Rows are points. The points of each table are mixes of a few directions, plus a little noise. How many directions does each table use, and how many do they share? Where both have some left over, give the other angles between the two spaces (their principal angles), to ten degrees, smallest first.

First, 6 rows:
[[-18  43 -14]
 [ -7  17  -5]
 [ 16 -38  12]
 [ 26 -60  19]
 [  1  -2   1]
 [-17  40 -13]]
Second:
[[ -3  -7  10]
 [ 14  40 -58]
 [  4  11 -16]
 [-10 -30  44]
 [ -9 -26  38]
 [  4  12 -17]]
Directions: first 1, second 1, shared 0; angles 50

First, 6 rows:
[[-27  -2  41 -29]
 [  9 -24 -40   8]
 [ 10 -21 -16   3]
 [  3  -3  38 -10]
 [ 34  30 -46  45]
 [-29  20  21 -16]]
Second, 8 rows:
[[-17 -52  20 -36]
 [ 17 -11 -51  21]
 [ 19 -16 -60  24]
 [ 10   0 -28  14]
 [ -9  13  30  -9]
 [  1  16   6   5]
 [ -6  18  24  -4]
 [-15  32  58 -15]]
Directions: first 3, second 2, shared 2

First (6 x 6):
[[  6  40   1 -17 -45   4]
 [ 51  28  34 -41   1  -8]
 [-27 -28 -20  23  17   3]
 [ -7 -15   7  20  13  -1]
 [ -1  -3   7  10   2   0]
 [-22 -22 -29   5  14   3]]
Second, 9 rows:
[[ 27 -30  -9 -38  60  -8]
 [  5  36   2 -14 -41   4]
 [-14 -20   2  25  14   0]
 [ 14  11  -3 -23  -3  -1]
 [-12 -12   2  21   6   1]
 [-16 -15   3  28   6   1]
 [-21  27   8  30 -52   7]
 [ 20 -21  -7 -28  42  -6]
 [ -1  24   3  -2 -31   3]]
Directions: first 3, second 2, shared 2

First, 8 rows:
[[ 10  22  15  19 -11   3  17   1]
 [-21 -19 -54  -5  -6   0  27   3]
 [ -4 -27  -5  -9  10  -5 -28  -6]
 [ 22 -10   2 -14  15  -9 -22 -13]
 [-13 -27   7 -17  14  -1 -39  -1]
 [  6  16  14 -21  12   1  -5   4]
 [ 40  18 -11   2   1  -9  22 -14]
 [-39  27  31  45 -35  19  28  27]]
Second, 10 rows:
[[  3  -2   0  -3  -7   3  -2   2]
 [ 20  -7  -4   4  59  -2  45  14]
 [-21  11   2   3 -31  -6 -31 -17]
 [-18   8   2   2 -31  -3 -29 -13]
 [ -6   6  -1   8  22  -9   7  -6]
 [ 56 -31  -3 -17  41  25  60  45]
 [ -9   3   2  -1 -25   1 -19  -7]
 [-11   7   0   5   2  -8  -7  -9]
 [ 20 -13   1 -13 -17  17   5  17]
 [-32  19   1  12 -12 -17 -29 -26]]
Directions: first 4, second 2, shared 0; angles 60, 90

First:
[[ -4 -26 -33 -25   8  11  33  16   2]
 [ 19   9  60  26 -13 -23 -49 -15  -4]
 [-10  -8 -33 -16   7  13  28   9   2]
 [  6  10  26  14  -6 -10 -23  -9  -2]
 [ -4 -20 -29 -21   7  10  29  13   2]
 [-13  25 -13   8   1   8   2  -7   1]
 [  5  10  22  13  -5  -8 -20  -8  -1]]
Second, 7 rows:
[[ -1   9   7   1   2  -2  -1  -4   9]
 [ -5  36  27   2  10 -10  -6 -18  35]
 [ -5  39  29   3  10 -10  -6 -19  37]
 [  4 -28 -21  -2  -8   7   5  14 -27]
 [  7 -51 -38  -3 -14  13   8  25 -50]
 [  4 -26 -20  -2  -7   7   4  13 -26]
 [ -3  22  16   1   6  -6  -3 -11  21]]
Directions: first 2, second 1, shared 0; angles 50

First:
[[ 10   9   0   3 -16  -1   3  -6 -24  -1 -12]
 [  2  60 -13  20 -28  11 -10 -29 -18   6  -9]
 [  2 -24   0  -4   9   2   3  16  -4   2   7]
 [ -8   8 -12   8   9  17  -8   5   1   6  12]
 [-12  -9  -2  -4  15   8  -5   6   2 -13  -1]
 [ -4 -20   4  -8  11  -1   1   9   0  -9  -2]
 [ 12   1   9  -2 -12 -20  10  -6  18  15   6]
 [  4 -12   7  -5   3 -12   6   4  20   8   8]
 [ -6   2  -2   0   3   7  -4  -1 -10 -11  -8]
 [ -1 -15   8  -9   6 -11   4   3  14  -3   0]]
Second (9 x 11):
[[  4 -25  14   9   3   2 -27 -13  -7  -5  13]
 [ -2  11 -16   1  -5 -18  16  16   3  -1  -4]
 [ 14   7   9   9   9  11   1  -9 -11   3  -9]
 [-18  23 -28 -15   1  -1  22   3  15   8 -14]
 [  7  23   4  -2   8  -2  12  -9 -15   4   1]
 [-16 -17  -8  -6  -7 -25 -16   0   2  -7  26]
 [ 10   6  19  -2   1  16   5   0  -4   2  -2]
 [ -1 -22  -9  10  -8  -3  -7  16  13  -5  -8]
 [  3  -6  15  -4   0  21  -4  -4   4   2  -2]]
Directions: first 4, second 5, shared 0; angles 50, 50, 70, 90

First, 11 rows:
[[ -1 -30   1  -1   4  10   2   5 -10  -4  18  10 -15  -2]
 [-14   2   3 -10  -7  -8 -11  -1   3  -4 -16   7  -9  -6]
 [  7  20  -7  20  19  17  14 -20  -3   2  -6 -30  29   1]
 [ 24   8  -5  -4 -13 -11 -19  22   0   5 -19  -6  -9 -19]
 [  8  -8   1  -6  -8  -7  -1  14   0   3  10  11  -8   2]
 [ 15   3   1 -11 -17  -2 -13  21   2  -3 -17  17   3 -19]
 [-13 -15   4   0   4  10  12  -7   1  -6  20  15   3  12]
 [  1   4   3 -11  -2 -15  11   4  -7  12   8   7   1  13]
 [-17   4   0   5  -2   0 -14  -9  17 -10  -8  -5 -11   0]
 [-12  10  -2   9  17   7   9 -24  -6   0  -8 -20  11   3]
 [  2   2  -1   8   5  -1  10  -4   3   5  18  -6   3  16]]
Second:
[[-20 -16   2  -8   3  -9 -14  -6  -9  -3 -11  -3 -31  -8]
 [ 12  10  -1   5  -2   5   9   3   5   1   7   2  19   5]
 [ 39  31  -4  15  -5  17  28  11  17   5  21   6  60  16]
 [  9   7  -1   3  -1   4   6   2   4   1   5   1  14   4]
 [-28 -22   3 -11   4 -13 -20  -8 -12  -4 -16  -4 -44 -11]
 [ -9  -7   1  -3   1  -4  -6  -2  -4  -1  -5  -1 -13  -4]
 [  0   0   0   0   0   0   0   0   0   0   0   0   0   0]
 [-13 -10   2  -5   2  -6  -9  -3  -6  -2  -7  -2 -20  -5]
 [ 12   9  -1   5  -1   5   8   3   5   2   6   2  18   5]
 [ -4  -3   0  -2   1  -2  -3  -1  -2  -1  -2  -1  -6  -2]
 [  2   2   0   1   0   1   2   0   1   0   1   0   3   1]]
Directions: first 6, second 1, shared 1

First (10 x 18):
[[ -4 -15   2   4   2  15 -11   6   6  -5 -14 -17 -17  -5  -4   4 -13  -9]
 [ -4 -14   3   3   5  13 -10  12   3  -6 -18 -20 -26 -12  -1   4  -8  -7]
 [-17  20   4 -24 -11 -22  -4  28  -6   1 -31 -23 -27 -35  -5  -5  21   8]
 [  1  16   2  -7   9 -21  10  14 -14   1   0   3 -16 -19  13  -2  26  16]
 [  4   9   3  -2  14 -15   9  14 -13  -1   0   0 -21 -19  16   1  22  13]
 [  3  11   5  -2  22 -19  10  25 -19  -3  -6  -5 -38 -33  22   2  30  19]
 [ 11 -11  -6  15  -5  17   2 -34  10   4  31  25  46  42  -7   1 -24 -11]
 [  2  -5  -8   4 -24  15  -4 -37  19   6  21  21  60  47 -22  -4 -30 -17]
 [  1  18   1  -8   4 -22  10  10 -12   3   2   5  -7 -15  10  -3  24  15]
 [  4 -27  -6  17 -15  38 -13 -38  24   1  17  11  46  49 -22   2 -47 -27]]
Second, 10 rows:
[[ 32 -13   1   4 -13  -6  -2   6  -7   2  -2 -19 -14   7 -19   7  13 -11]
 [-31  30  22  47  29  33  53 -56  32  16  10  -5  41  21  -6  14  11 -20]
 [ 14 -24  -2   7   0  13   4   7 -18  13 -10 -18   0  -3 -14  13   0 -21]
 [ 22 -16  -5  -5 -13 -15 -14  16 -11   0  -4 -11 -15   0  -9   4   8  -2]
 [  8  -8  -4   5  -9 -34 -12   7   2   4   0  -8  -3   7  -6   8  23   8]
 [  1 -21  -8  -8  -1   0 -11  17 -19   6  -9  -3  -2 -12   0   4  -7  -4]
 [ 40   1   1 -10 -23 -21 -13  11   2 -14   5 -10 -29  11 -13  -6  13   7]
 [-32   8   4  23  17  -6  14 -20  14  13   2   3  28   6   5  11  14   1]
 [-29  17  -5 -19   5  -7 -13   4   6 -12   4  28   3 -11  25 -17 -15  25]
 [-27  27  -2 -45   9  45  -6   6  -3 -29   4  43  -9 -26  37 -40 -60  18]]
Directions: first 3, second 4, shared 0; angles 50, 60, 90

First (8 x 20):
[[ -1   0  -3   2   0   2   0  -2   1   0  -1   0   0   0  -1   0   0  -3
    0   0]
 [  5  -1  10  -9   2  -7   1   7  -2   0   5   1  -2   0   6  -1   1  12
    0  -1]
 [-24   4 -52  45  -9  34  -5 -36  12  -1 -23  -6   8   3 -31   7  -5 -60
    0   6]
 [  8  -1  16 -14   3 -11   2  11  -4   0   7   2  -3  -1  10  -2   1  19
    0  -2]
 [  5  -1  10  -9   2  -7   1   7  -2   0   4   1  -2  -1   6  -1   1  11
    0  -1]
 [ -1   0  -1   1   0   1   0  -1   0   0  -1   0   0   0  -1   0   0  -2
    0   0]
 [  9  -1  20 -18   4 -14   2  14  -5   0   9   2  -3  -1  12  -3   2  23
    0  -2]
 [  0   0  -1   1   0   1   0  -1   0   0   0   0   0   0  -1   0   0  -1
    0   0]]
Second:
[[-10   3  -2   5   5   5  -6   5   6  22  -1  -3   5 -23   2   3  10  -7
    7   3]
 [ -3   0  -7   6  -2   4   0  -5   1  -1  -3  -1   1   2  -4   1  -1  -8
    0   1]
 [  7  -3  -6   2  -7   0   5 -12  -4 -24  -3   3  -4  26  -8  -2 -12  -3
   -8  -2]
 [ -7   2  -4   5   2   5  -4   1   4  13  -2  -2   3 -13   0   2   6  -7
    4   2]
 [ 17  -4  25 -24   1 -19   6  14  -9 -12  11   5  -6  12  13  -5  -4  31
   -4  -4]
 [ 14  -4  11 -13  -3 -11   7   1  -8 -21   5   4  -6  22   3  -4  -9  17
   -7  -4]
 [-23   8  -4  11  13  12 -14  14  13  53  -1  -8  11 -57   7   7  25 -14
   17   6]
 [ 11  -3   4  -7  -5  -7   6  -4  -6 -23   2   4  -5  25  -2  -3 -11   9
   -8  -3]
 [ -2   0  -9   7  -3   5   1  -8   1  -6  -4   0   0   7  -6   1  -4  -9
   -2   0]
 [ -4   1  -8   7  -1   5  -1  -5   2   0  -3  -1   1   0  -5   1  -1  -9
    0   1]]
Directions: first 1, second 2, shared 1

First:
[[  4 -13 -25  -3   1  -9   9  -4  -5  -5  24  -3   5   1   3 -14  24   7
    9  19 -31  -6 -24 -17]
 [ -1   7   9   3  -2   3   8  -6  -1   7 -20  -2   1   3   5   3 -14  -7
   -9  -8  10   3  13  11]
 [  2   2  -8  -5  11  -3  -4 -14  -2 -24  25  14   7   2   0  -3   6  -1
    8  13  -3  -9  -7   5]
 [  1  -5 -11  -3   4  -4  -5   0   0 -10  21   3   1  -1  -2  -5  13   5
    8  10 -11  -5 -13  -8]
 [  4 -22 -29   0  -9 -10  17   6  -6  14  12 -16   1   1   4 -17  29  10
    5  16 -43   0 -29 -29]
 [ -1   5  13   9 -13   3  27  -4  -4  34 -52 -16   1   6  13   2 -23 -11
  -21 -17   7  10  21  10]
 [  3  -3 -16  -5   7  -6   7 -15  -5 -17  22   7   9   3   4  -9  11   0
    7  17 -15  -8 -13  -1]
 [ -8  16  41   4  -2  15 -35  26  14   6 -23   4 -18  -9 -16  26 -28  -1
   -6 -33  51  11  32  16]
 [ -6  14  34   6  -6  12 -12  14   8  16 -38  -3 -11  -4  -5  19 -30  -6
  -13 -29  39  11  31  17]
 [  4 -15 -30  -7   6 -10  -1  -4  -4 -19  43   4   5   0  -1 -15  32  10
   16  26 -34 -10 -31 -20]
 [ -3  13  21   1   3   7 -11   1   4  -3 -14   7  -4  -1  -4  12 -20  -6
   -5 -14  29   3  21  17]]
Second (8 x 24):
[[ -6  11  25  -6  13  11 -60  25  16 -31  33  22 -16 -14 -27  22  -4   9
   16 -12  41  -2   9   7]
 [  0   0   0   0   0   0   1   0   0   1  -1   0   0   0   0   0   0   0
    0   0  -1   0   0   0]
 [ -5   9  22  -5  11   9 -52  22  14 -27  28  19 -14 -12 -24  20  -3   8
   14 -10  36  -2   8   7]
 [  3  -6 -14   3  -7  -6  32 -14  -9  17 -17 -12   9   7  15 -12   2  -5
   -8   7 -22   1  -5  -4]
 [  5  -8 -20   5 -10  -8  46 -20 -13  24 -25 -17  13  11  21 -17   3  -7
  -12   9 -32   1  -7  -6]
 [  3  -5 -12   3  -6  -5  28 -12  -8  14 -15 -10   8   6  13 -10   2  -4
   -7   6 -19   1  -4  -3]
 [  4  -7 -17   4  -9  -7  41 -17 -11  21 -22 -15  11  10  19 -15   3  -6
  -11   8 -28   1  -6  -5]
 [ -4   6  15  -4   8   7 -36  15  10 -19  20  13 -10  -8 -16  13  -2   5
    9  -7  25  -1   6   4]]
Directions: first 3, second 1, shared 1
